Rows are points. Any point is a mix of the corners, with weights that add up to 1. It lies inside the corners' shape when no weight is negative. Say inside or outside, and name the corners with a negative weight.
In the rows, 128 means zero.

Corners:
(1): [138 190]
(2): [165  82]
(3): [110  93]
Points:
[138 119] -> inside
[139 144] -> inside
[112 114] -> outside (2)
[142 162] -> inside
[160  93] -> inside
[105 102] -> outside (2)
[135 171] -> inside

Corners:
(1): [ 93 140 159  94 142  74 126 138]
(2): [123 152 128 100 119 141 132 122]
(3): [114 160 180 105 106 122 173 189]
(4): [196 132 165 103 108 157 137  79]
(5): [119  96  97 177 132 104 174 110]
(6): [211  85  93 107 154 123  94 116]
(7): [141 139 168  96 165 182  85 146]
(8): [157 117  87 176 114  75 146 178]
(9): [ 31 101 146 128 106  97  74 167]
Points:
[108 128 146 111 131 132 105 144] -> inside
[148 141 140  99 136 131 139 112] -> outside (8, 9)
[108 130 141 115 129  97 123 145] -> inside
[119 111 114 133 120  94 118 134] -> outside (3, 7)
[106 133 148 106 137  88 129 137] -> inside
[104 106  97 147 109 104 133 146] -> outside (1, 4, 7)

Corners:
(1): [138 154 177 177  86 127 147 124 126  95 126 123 168 111]
(2): [ 98 120 115 143 125 128 118 137 100 143 147  96 106 108]
(3): [ 95 157 120 141 125 133 130 135 128 101 160  95 116 151]
(4): [145 144 126 118 165 132 151  19 169 170 107 119 133 173]
(5): [138 153 120  84 109 158 159 138 165 175 195 154 172 158]
(6): [108  99 135 149 100 108 131 162 103 158 249 117  99  21]
(7): [144 138 134  84 115 130 132  82 172 136 111 135 136 164]
(8): [139 118 201 168 111 127 132  96 137  96 123 119 131 128]
(9): [ 97 144 117 159 219 120 120  81 149  85  88  70 117  91]
(10): [123 141 145 127 128  84  99 138 154 139 147 117 156 127]
(11): [161 150 170 123 111 123 158 123 143 119 130 118 105 156]
(12): [102 145 140 157 105 143 121 116 169 150 101  81 139 139]
(13): [145  18 114 163 144  61 113 154 167  87 123 134 118 137]
(14): [ 96 140 127  30 147  83 162 125 158 156 160 132 127 173]
(15): [ 58 155 124 122 140  95 123 108 148 167 141 142 135 131]
Points:
[121 149 136 115 132 132 139 114 142 141 157 110 125 126] -> outside (1, 13, 15)
[114 123 138 139 133 109 129 124 148 128 137 112 131 127] -> outside (7)
[118 137 140 145 124 125 141 115 137 124 143 112 129 129] -> outside (7, 10)
[135 131 142 125 112 122 133 121 148 126 128 116 135 160] -> outside (6, 9, 15)
[118 149 150 125 138 109 130 102 140 130 152 117 129 107] -> outside (2, 5, 12, 13)
